Each row of a before or after table is a point. The points were changed in one or more steps. Then noise was added and the rows were shuffled. The steps act on how far a point lies along the listed directions, d1 being the first. Name the steps. A step turns or swaps two directions, mirrors them in a line or flattens them onto one, adds a multiple of one to another, or multiplies one. Angles are multiples of 10 degrees, from the lower direction toward the higher: turns from -170 to 170, lines from 10 to 170 but not 90. Use the fewest steps. Two steps may share a direction if one is a turn and the other turns, adds or multiplies; they go together, in the order done. Otherwise the lowest direction goes first.

Directions:
(1): [-52  -1   6]
(2): [ -4  45 -25]
Before, 13 rows:
[[-49  31  -1]
 [ 48  35 -31]
 [-31  15   1]
 [ 64  14  -6]
 [ 44  16  27]
 [ 17 -22  21]
 [-40  -6   9]
 [-13   4  -6]
 [ 38 -37  21]
 [-10 -50  19]
 [-10  50 -17]
 [ 53  23 -46]
 [ 10  14 -20]]
After:
[[ 54  -8  10]
 [ 18  59 -28]
 [ 21   1 -15]
 [-11 -34  23]
 [ 12 -26  22]
 [-55  -9   1]
 [-31  20  -1]
 [ 26 -42  34]
 [  6 -13   2]
 [  6  52   9]
 [ 45  33 -50]
 [-39  39 -13]
 [ 47  36 -33]]
Steps: mirror d1 and d2 in the line at 140 degrees

Directions:
(1): [-50  35  34  -5   2 -22]
(2): [ -7 -54  37   9 -25 -17]
(3): [-10  15 -28  45 -46 -10]
Before, 8 rows:
[[ -9  57 -50  10   9  29]
 [-16 -52  31  41 -25 -34]
 [ 40 -36 -20   9  -8  14]
 [-32 -12  35 -17  11 -13]
 [  6 -42   9  22 -16   6]
 [  7  -7   2   8  -8  -8]
 [ 65  37 -70 -22  33  20]
 [ 21 -88  40   9 -22 -14]]
After:
[[ 51  45 -46 -41  50  17]
 [  2  -2   9   4  -3  -9]
 [ 17 -84  50   3 -12 -13]
 [ -8 -36  23  10  -3   0]
 [ 16 -29   9 -10  13   6]
 [-15 -23   5   4  -8  -3]
 [-14  59 -42   0  15  25]
 [-23 -53  36  37 -21 -32]]
Steps: flatten d1 and d3 onto the line at 50 degrees

Directions:
(1): [ 11  -9 -30 -61  46  -3 -10 -12]
(2): [ 0 13 -2 33 56 33 40  7]
(3): [-26  73  17 -24  -3   1   3 -17]
(4): [-51 -29  51  -7  27  -3 -17   4]
(5): [-38 -18 -22  -5 -13 -28  56 -27]
Before, 10 rows:
[[ 31 -24  -8  50 -33  16 -14  28]
 [ -1  -2  15  26  18  15 -20  16]
 [ 10 -52 -24   4  -5 -20 -20  16]
 [-46 -48  14  25 -14 -22  26   4]
 [ 21  10  11  58  15  41  -3  11]
 [  0 -61  35  24  -6 -10  12  -1]
 [-31  35  21 -43  34   2 -37   1]
 [ 19  26   0  32 -20   5   9   9]
 [ 49  12 -66 -20  -6 -14  36 -16]
 [ 77 -26 -57 -16  -3  -8 -17 -14]]
After (10 x 8):
[[-40  -8  -7 -54  -7 -33 -18 -14]
 [  7  -2 -66 -24  -3 -32  72 -32]
 [ 37  38  20  30 -17  18 -34  23]
 [  6  22  21  22  18  23 -34  19]
 [ 18 -22  42  40  27  23  10  11]
 [ 53  15  19  66  10  57 -39  52]
 [ 31 -34 -65  -2  29 -12  52 -32]
 [-20 -17  22  38   9   6   8  20]
 [  1 -39 -29  26  34   0  20  16]
 [ 30  63  38  43  15  54 -46  19]]
Steps: add 1.5 times d1 to d5; turn d2 and d3 by 60 degrees; multiply d4 by 0.7

Directions:
(1): [ 37  -9 -14 -58  -6  11  -4 -48 -25]
(2): [ 19 -45 -36   3  53  10  30  23   2]
(3): [  5  51 -19   8  48 -43 -12 -12 -24]
Before, 11 rows:
[[  21   34  -48    1   90  -17   -3   26  -29]
 [  -7  -43   14   17   13   33   20   35   26]
 [ -27  -29   27   15  -25   23   12   45   44]
 [   2   26    6  -13  -20  -30  -10  -15  -23]
 [   2  -30   23   25   -1   17   -5   22   39]
 [  -2   26  -29   61   57  -32    6   22   -8]
 [  16    5   18  -68 -104    1  -21  -42   -8]
 [  -2   31  -25   10   25  -10    5  -16  -46]
 [  -5  -42    5   20  -10   17   11   36   41]
 [  36   -1   26  -23  -44   17   -5  -55   -8]
 [  11  -16   -8   31   52   -1   23   46    0]]
After (11 x 9):
[[ 42  14   6 -50   6  -1 -12 -39 -36]
 [ 28 -23  28 -22 -21  25 -21 -26  20]
 [ 27  52 -40 -31  67 -22 -19  -7 -43]
 [ -6  -9 -13  25  17 -20  13  32  -2]
 [ 10 -30  16 -56 -47  37   1 -11  21]
 [ 52  -2 -49 -18  43  -4  14 -36 -38]
 [ 23 -19  13 -33 -43  16 -13 -24  17]
 [ -7  14 -31  20  38  -7  15  -1 -42]
 [-21  10  37  67 -17  -3   6  26  23]
 [-50  -9  19  62 -51 -16  15  82  46]
 [ 11  -1  25 -35 -29  28 -11 -36  -5]]
Steps: turn d1 and d2 by -140 degrees; turn d2 and d3 by -40 degrees

Directions:
(1): [-26   1  15  81 -20   3  19  18  15   2 -44   1]
(2): [ 22  55 -26  11  34   8 -48  47  12  13 -12  15]
Before:
[[-26 -26   6   1 -29 -10  31 -37  -8   4 -11 -10]
 [-11 -19  -3   2 -16   7  15  -7   1   3  14   4]
 [-10  -7  18 -11  -4  -5  11 -12   6 -10  -4 -16]
 [  0 -27  28  -8  -9  -4  24 -39 -13  -1  10  -8]
 [ 22   8 -11 -48  18  -2 -31  16 -17  10  14   6]
 [ 12 -23  -3 -45 -11   6   6 -23 -13  -4   6 -13]
 [-19 -26  24  21 -20  -1  30 -25  12   3  -4  -9]
 [-16 -75  31 -64 -40 -19  56 -73 -23 -16  49 -25]
 [-11 -16  -2  28 -17  -3  14   0   6  -6 -10  -7]
 [-11 -36  24  -3 -25 -18  49 -30  -4  -6   6   1]
 [  3   5 -17 -49  25   4 -16  -5  -3   1   8   4]
 [ 14  23  -6 -48  22  -4 -27  14 -11  13  11  28]
 [ -6   4   2  10  -9  -3   0 -15  10   3 -14 -14]]
After:
[[  21   19   -8  -36   24    4  -25   -1   10   11   23    4]
 [  22  -32   -4 -120    6  -13    3  -48  -27   -7   75  -14]
 [  22    0    7  -41   17   -2   -7  -25  -14    6   24   -4]
 [   9   12  -28  -51   15   -5  -21  -12   -8   11   14    1]
 [ -19  -41   26   14  -29   -7   25  -11  -13   -1  -14   -6]
 [   5   18   -6   -8    3   -2  -15   -8   10    7   -6  -11]
 [ -28  -30    9   -2  -12    0   29  -27   -1   -6  -15   -5]
 [   2    6    7  -28   10   -3   -6   -4    6   -8    5  -13]
 [ -30  -26   32   15  -27  -10   38  -12   -8    3  -20   17]
 [  10  -27    0  -38  -16    4   11  -26  -14   -5    2  -13]
 [   4   -5  -16  -20    1   11   -6    0    0    6   24    8]
 [  15   13  -25   -9   12    0  -21   14    3   -2    8    0]
 [  27    6   -7  -58   19  -11   -8   -7   -5    4   33   12]]
Steps: swap d1 and d2
